Each row of a before or after table is a point. One or more steps were done to the points. Then noise was added and the rows were shuffled. The steps act on columns, c1 being the first. Write out the steps. A step turns or swaps two columns, mirrors them in a line or flattens them onto one, adds a multiple of one to another, or multiplies or shifts one. Angles are multiples of 10 degrees, from the lower column toward the higher: turns from -170 to 170, lines from 10 to 170 but not 90. Use the fewest steps. Two steps may share a column if one is a turn and the other turns, adds or multiplies; they go together, in the order done. Otherwise the lowest column goes first.

Before (12 x 2):
-8 -49
18 28
-21 -56
10 -4
0 -37
-21 3
-33 -8
40 21
29 20
-18 -33
-7 18
-39 -21
After, 12 rows:
61 -3
50 -36
15 -11
11 -22
33 -58
34 -28
43 -49
65 31
78 22
44 15
88 19
29 1
Steps: shift c1 by 50

Before (9 x 6):
-31 -35 2 -10 22 21
-30 -40 -1 29 -39 31
20 17 -16 -31 2 33
-30 -30 18 -37 6 16
-40 16 34 10 -22 16
-38 -42 13 -42 -13 43
-1 60 3 -36 -21 -60
-31 80 -9 -9 -13 -29
41 -3 17 -28 11 15
After (9 x 6):
-6 -20 9 -44 -7 -59
6 -7 10 -39 2 -36
49 25 2 -36 -11 38
13 10 12 12 -16 -40
-7 -19 -5 27 -29 -43
44 31 -4 -9 -8 -2
4 -15 2 -10 12 -36
-43 9 -5 -28 2 -5
-37 -1 3 -28 9 20
Steps: turn c1 and c6 by 130 degrees; multiply c2 by 0.4; multiply c3 by 0.4; multiply c5 by 0.7

Before (14 x 11):
34 -2 13 -8 7 34 -5 9 -22 -17 -24
-26 16 -35 10 4 -26 -9 -45 8 0 -40
-6 7 -7 42 15 -55 -6 -24 -7 -52 -16
45 16 6 -7 41 15 14 0 35 -18 -3
-35 8 13 1 9 -51 4 -51 -7 -22 15
5 11 7 -13 10 3 33 20 7 -12 -29
3 -22 14 -7 31 42 -3 -20 3 -18 -25
-57 44 -32 93 22 -4 10 38 -43 27 14
-79 65 -37 93 23 16 -1 20 -18 -5 7
-9 10 33 32 3 35 18 0 16 -8 -42
4 -45 -5 -16 20 18 22 1 28 -29 -29
0 -2 22 -20 9 16 -28 27 23 -24 -23
20 -18 5 17 -13 20 -3 2 30 1 -4
-31 6 2 39 44 -39 -10 -16 2 12 -27
After:
2 13 7 -12 -27 5 16 21 8 32 7
-29 8 4 40 25 -37 41 -16 1 22 15
34 -1 13 -7 7 34 6 12 -21 27 1
-7 5 -11 40 11 -55 10 -23 -5 32 -57
-12 10 31 33 -15 36 10 2 14 41 7
-1 -3 19 -22 26 17 -1 28 22 29 -4
-55 47 -32 95 -2 -5 25 38 -44 -20 39
-31 17 -35 10 10 -25 0 -44 11 38 -11
2 -23 13 -7 12 42 28 -21 1 32 -18
-78 64 -38 95 11 16 21 20 -14 -5 7
19 -14 5 17 0 20 -11 4 27 5 4
45 15 6 -8 3 16 43 1 34 10 -14
-34 6 14 0 -2 -51 9 -51 -5 -9 -52
2 -44 -5 -17 -15 21 28 0 27 38 -12
Steps: turn c5 and c7 by 70 degrees; turn c10 and c11 by 110 degrees; add 0.5 times c8 to c11

Before:
50 -43 32 21 40 30 -31 -20 -15 27 0 23 -1 28 -61 -24 -26 -8
20 -6 39 -26 -25 -26 56 -5 1 12 -52 -32 -13 14 -8 -15 16 29
13 12 28 32 0 -34 -15 -39 -21 -40 -14 6 19 -14 -4 -5 15 25
-1 -24 -29 -5 27 -9 42 6 -30 -21 -31 17 -9 -39 -29 25 8 0
2 5 46 -20 19 28 54 32 -48 -19 -7 -49 38 34 7 3 -5 -55
25 -35 5 -17 -26 34 -13 8 -23 22 -58 -15 -14 -1 5 -28 16 -6
-11 -18 20 -37 -33 36 -17 3 23 21 19 -15 -24 4 -51 -28 18 2
-17 -55 56 -40 -42 0 -23 12 26 -33 -12 28 -25 -36 -4 21 51 -44
After:
14 0 25 31 0 -35 -16 -37 -24 -41 -15 6 15 -16 -6 -2 10 30
-15 -1 58 -37 -42 -1 -24 14 25 -32 -12 29 -28 -36 -4 20 49 -43
1 -4 47 -20 15 29 51 33 -46 -17 -13 -51 39 31 9 2 -6 -58
24 -3 7 -15 -28 35 -15 8 -22 25 -60 -13 -14 -2 8 -31 13 -6
-9 -3 19 -37 -34 35 -18 1 23 22 20 -16 -23 4 -56 -31 17 1
0 -2 -31 -5 27 -7 41 6 -30 -19 -30 21 -9 -38 -32 28 7 -5
16 0 38 -28 -25 -24 56 -5 4 12 -50 -35 -14 16 -9 -12 16 26
53 0 34 19 36 24 -31 -25 -12 23 2 22 -3 32 -61 -22 -25 -8
Steps: multiply c2 by 0

Before (12 x 32):
7 20 -30 -18 -8 -10 15 -7 17 -42 -2 35 -29 4 36 7 -23 -29 -5 34 -25 -18 13 1 5 44 7 -15 24 10 -17 8
12 16 -7 6 -7 10 -41 -11 20 -15 11 -13 -19 -49 -16 -12 -54 -22 24 -32 34 5 -36 21 -49 15 -22 4 9 2 -35 -41
5 10 3 -7 -41 21 10 14 10 8 29 -32 -22 -21 -14 11 -50 -25 12 4 15 -6 -5 -26 9 -9 20 -1 -21 24 -10 14
-24 -18 -16 -18 -24 8 32 3 26 26 -27 -8 10 0 -2 24 -19 6 17 51 -22 8 -25 29 -18 -7 39 38 -10 11 -3 16
1 -24 -5 -30 11 -22 13 20 14 24 29 12 1 25 -12 50 -18 11 26 -9 12 38 3 -17 16 3 7 -19 -17 -7 14 46
26 -5 26 -6 16 1 34 -32 -7 -27 20 2 -14 -1 -21 10 -16 27 5 -21 -9 -5 -32 38 73 -2 17 26 -31 27 11 2
13 24 21 -48 -26 12 25 11 -27 -43 -4 -12 11 19 5 -24 -37 -49 11 0 -68 42 -15 -17 -27 39 20 30 -4 9 32 15
-2 20 43 -50 11 -6 30 3 -1 -18 29 5 46 -2 -5 -30 -37 28 28 -15 -23 -8 -12 -1 -20 -35 14 25 -4 -5 -12 -20
-18 6 -10 -7 4 25 18 -24 -24 -10 10 -5 25 -1 -8 -53 3 13 20 -1 -4 -52 -22 1 -13 28 -20 2 0 -6 23 -11
-26 -10 18 22 -28 7 10 -2 0 -14 3 -16 -38 8 20 33 39 2 11 17 -49 6 24 -27 40 32 19 -29 -15 9 -1 9
31 1 15 12 -57 -13 4 -6 -12 4 33 6 -19 6 -24 -21 4 0 16 -5 -5 1 10 -20 21 5 -8 19 -3 1 5 7
21 -3 -19 -17 41 -12 7 10 -20 5 -11 -26 -3 -12 23 10 -32 16 52 0 9 -4 -13 25 -33 15 23 34 -40 -22 -6 -26
After:
-3 19 43 -7 12 -7 95 3 -1 -18 29 5 2 -1 -5 -29 4 26 -9 -15 -23 -9 -10 -1 51 -36 14 -35 -4 -6 -12 -39
-19 5 -10 6 5 25 4 -24 -25 -10 11 -6 5 -1 -9 -54 44 14 9 1 -5 -53 -21 2 28 26 -20 -58 1 -6 24 -22
23 -3 -19 18 42 -13 -21 11 -20 5 -12 -25 32 -12 22 10 7 16 23 1 9 -3 -14 24 9 14 23 -25 -40 -24 -5 -52
25 -6 25 0 17 0 74 -31 -7 -26 20 1 -66 -1 -22 11 23 28 0 -22 -9 -6 -33 38 -39 -3 18 -33 -31 27 10 3
-24 -19 -17 1 -23 10 9 3 26 26 -26 -8 14 0 -1 25 20 7 2 51 -23 8 -25 29 15 -7 39 -23 -10 10 -3 32
32 0 16 12 -56 -13 26 -5 -11 4 33 7 -13 7 -24 -20 44 1 16 -5 -5 0 10 -20 -25 4 -6 -41 -5 1 4 15
12 24 21 -14 -24 12 56 10 -27 -43 -5 -11 20 18 7 -25 4 -49 -16 0 -69 42 -16 -16 21 40 21 -31 -5 10 31 30
7 20 -30 -11 -8 -10 -31 -6 17 -41 -2 35 5 4 35 7 17 -30 -11 35 -24 -16 14 2 -29 45 8 -75 24 11 -16 15
14 15 -6 13 -6 8 -53 -12 20 -15 11 -14 53 -50 -17 -12 -14 -22 18 -32 33 6 -34 21 -3 13 -21 -56 9 3 -36 -82
0 -25 -5 0 12 -21 5 20 13 23 29 13 -16 24 -12 49 23 11 0 -10 12 37 3 -17 -4 5 7 -79 -18 -9 14 90
5 11 3 3 -41 18 13 14 10 9 29 -32 -3 -20 -14 10 -10 -26 3 2 14 -7 -4 -27 -23 -11 20 -61 -21 25 -10 27
-27 -10 17 15 -28 7 35 -2 0 -14 1 -16 -25 8 20 34 78 1 17 17 -49 7 24 -26 -49 31 19 -87 -15 9 -2 19
Steps: add 1.5 times c3 to c7; flatten c4 and c19 onto the line at 50 degrees; turn c13 and c25 by 110 degrees; shift c17 by 40; shift c28 by -60; multiply c32 by 2

Before (11 x 64):
28 -9 36 -33 32 51 -11 -10 21 -15 48 -24 42 -24 17 -50 -15 21 -34 -24 30 -50 -40 10 -29 -15 34 18 -23 -33 -11 -27 8 -19 20 -31 2 19 -13 39 -38 -35 16 -23 48 -42 -13 43 -14 22 -29 9 18 48 -14 -12 -41 -10 30 -20 -42 -22 11 28
-6 -33 -34 37 29 0 6 0 5 -1 47 33 21 -22 12 4 -40 32 14 -5 -14 -11 -5 -12 -13 48 2 27 -1 37 17 22 -19 2 -12 -20 27 19 28 4 -30 -5 11 -19 -12 9 -5 -17 -36 -36 14 44 -22 -14 6 16 13 19 -9 37 -25 -36 -23 27
11 6 29 24 32 -25 -40 60 38 -7 -13 -2 -21 37 -2 4 19 -1 -15 -13 17 -3 25 0 31 -3 39 -25 -8 -15 35 -1 37 -10 -11 -1 34 25 -18 -18 -4 -16 4 -5 17 -26 48 10 9 15 13 11 -14 38 0 8 20 -10 -24 -6 -20 -4 -32 -27
10 12 -24 -24 31 8 7 27 -38 -4 4 18 2 38 -12 2 -51 31 39 14 29 -32 0 -1 -16 -15 -27 40 -28 38 35 33 8 -63 -10 42 1 -38 -3 35 -30 -41 -36 47 31 -63 -29 36 -14 -22 2 7 38 54 10 -29 -27 32 -26 51 -6 45 14 -3
-43 4 35 44 29 34 -38 69 32 -45 7 -13 -9 -23 12 -8 16 6 -22 -5 -49 30 -13 -35 51 54 -16 61 -16 35 -41 -9 19 -35 28 4 -6 -51 -37 -31 3 -17 28 64 -7 -23 38 -20 0 11 14 54 -27 35 -20 -18 15 60 -2 -16 -1 31 -24 15
2 10 -37 1 -11 34 -16 -1 24 -2 -7 3 -20 -37 4 -28 24 -31 4 -66 -6 0 6 8 16 32 7 -12 55 29 39 -26 -10 -33 -28 15 42 8 17 -29 21 38 12 -1 -36 1 8 -22 6 -6 33 9 -39 -29 -12 13 -16 -14 -31 16 -31 -6 1 24
-37 5 10 0 -19 2 -8 -5 -49 -42 17 -27 -11 31 -33 -28 20 -33 -13 16 -22 -22 -41 -12 -27 47 7 -15 13 -2 -38 5 -21 -29 29 22 -16 9 8 44 -8 -3 15 29 25 15 30 -32 19 -46 -11 0 -21 -3 -40 -20 -7 30 -22 41 -28 -41 18 41
-10 1 15 28 52 -18 0 -17 32 -15 41 53 15 21 0 -28 -50 4 -33 -53 1 30 20 -14 37 -9 17 48 0 -26 40 -6 43 -31 -35 -9 0 -16 -18 13 18 -29 -47 -4 15 -15 33 -40 -25 3 -30 -3 -26 -6 13 -19 -38 3 7 -20 19 -24 20 -5
-48 -9 -18 -14 -8 -12 40 2 -29 10 -5 8 -23 -35 -37 -66 26 39 44 -3 -20 -32 28 -1 21 28 -48 -4 35 8 12 12 -27 -22 33 1 -26 -16 19 -10 11 5 -53 11 -35 1 -19 26 18 -23 -17 34 -1 -17 8 12 30 -14 -22 53 -18 -14 19 12
9 7 44 -12 13 53 -10 -3 -32 -43 -24 32 10 -41 -23 -67 4 26 -17 -22 15 14 -1 -24 21 13 -37 43 8 -25 -37 -25 37 12 23 29 57 31 -3 -7 -49 3 -14 -12 -3 -12 33 0 -39 25 -37 4 17 41 1 -33 -28 51 -46 13 -30 -41 -23 33
-50 -34 -28 -22 24 6 42 -5 31 -44 10 48 41 -23 -15 -38 -48 29 33 17 -38 -45 13 14 28 -1 33 19 18 28 2 1 -2 -46 -43 -32 41 -10 23 36 -64 15 -25 3 -2 -36 -21 41 42 -22 20 -20 7 -30 -47 34 -7 38 -3 56 15 26 28 3
After (11 x 64):
11 9 -22 -24 29 6 9 28 -36 -5 3 19 5 37 -11 -2 -51 1 38 13 31 -32 -1 0 -17 -15 -30 41 -29 37 34 32 6 -41 -12 45 3 -36 -3 33 -29 -40 33 48 29 -63 -31 38 -15 -24 3 7 37 -72 12 -25 -28 34 -28 53 -9 43 10 -5
10 6 45 -10 12 54 -9 -2 -31 -45 -22 32 6 -41 -21 71 3 1 -13 -24 14 12 0 -23 -15 14 -35 45 6 -25 -36 -26 37 -43 22 26 56 30 -2 -6 -49 4 -10 -13 -3 -12 30 1 -38 24 -39 4 17 6 -1 -31 -28 52 -44 10 -31 -42 -23 34
10 3 26 24 32 -24 -41 61 40 -8 -15 -3 -23 34 -3 12 19 1 -17 -9 17 -4 27 -1 28 -7 38 -24 -5 -15 36 1 36 -35 -12 -4 34 24 -20 -17 -5 -15 -2 -5 15 -26 43 11 11 14 14 11 -14 -16 0 12 21 -11 -23 -4 -19 -3 -33 -27
-55 -33 -26 -23 24 7 41 -6 33 -43 12 47 43 -23 -13 53 -50 -1 31 17 -37 -43 14 13 -2 -4 35 20 19 28 0 3 -2 39 -46 -35 43 -9 23 37 -65 13 9 4 -1 -36 -20 43 40 -24 18 -21 9 -40 -47 36 -9 36 -2 54 15 27 28 1
-45 5 35 42 28 33 -35 69 32 -48 5 -12 -7 -25 11 22 17 3 -22 -7 -50 29 -13 -34 44 56 -12 63 -17 35 -43 -8 18 -29 28 5 -7 -51 -39 -30 4 -18 -27 63 -5 -24 37 -18 -2 12 14 55 -29 -42 -21 -19 16 59 0 -16 -2 30 -23 13
-39 6 12 0 -17 5 -8 -9 -50 -42 18 -29 -10 31 -34 5 19 0 -9 16 -20 -23 -40 -12 -33 46 8 -15 11 -5 -38 7 -18 10 27 20 -17 13 7 44 -12 -3 -24 27 23 18 30 -31 20 -47 -9 -1 -24 -28 -39 -20 -7 30 -21 43 -28 -40 18 41
2 9 -34 6 -10 35 -17 -1 25 -1 -5 3 -19 -35 7 30 26 2 6 -65 -7 2 9 6 1 31 7 -13 56 27 39 -27 -10 36 -29 15 41 6 17 -30 21 35 -20 1 -38 0 10 -22 3 -9 31 7 -38 -26 -14 13 -15 -12 -28 19 -31 -7 2 23
-3 -33 -33 38 30 1 5 0 3 -2 48 31 20 -21 14 -13 -38 0 16 -4 -12 -9 -5 -14 -7 46 0 25 -3 38 17 21 -20 12 -12 -22 25 17 28 4 -29 -3 -8 -18 -16 11 -4 -17 -36 -34 13 45 -24 6 5 15 12 21 -9 37 -25 -35 -23 28
28 -9 35 -33 33 54 -13 -11 19 -17 47 -25 41 -21 15 22 -15 1 -35 -24 30 -54 -41 10 -47 -15 32 17 -24 -30 -11 -26 7 -46 20 -30 3 23 -14 42 -37 -34 -32 -20 50 -41 -12 44 -12 23 -28 9 19 -26 -12 -12 -40 -10 29 -23 -43 -20 12 27
-47 -13 -16 -13 -10 -14 40 2 -25 8 -5 9 -24 -36 -38 78 29 2 46 1 -21 -32 26 0 -21 30 -48 -3 35 6 10 14 -26 23 33 -1 -28 -14 21 -8 11 7 27 9 -35 0 -17 28 21 -23 -19 36 -4 -19 4 12 29 -14 -22 54 -20 -15 18 15
-6 2 13 29 53 -19 1 -20 32 -16 43 57 14 22 0 54 -49 1 -32 -54 2 33 20 -13 13 -9 16 45 0 -28 41 -6 41 12 -36 -10 -1 -17 -13 12 19 -29 35 -4 15 -17 33 -42 -27 2 -30 -4 -25 -26 11 -18 -37 4 9 -17 20 -27 20 -3
Steps: turn c16 and c43 by 160 degrees; turn c16 and c25 by -30 degrees; multiply c18 by 0; turn c34 and c54 by 100 degrees
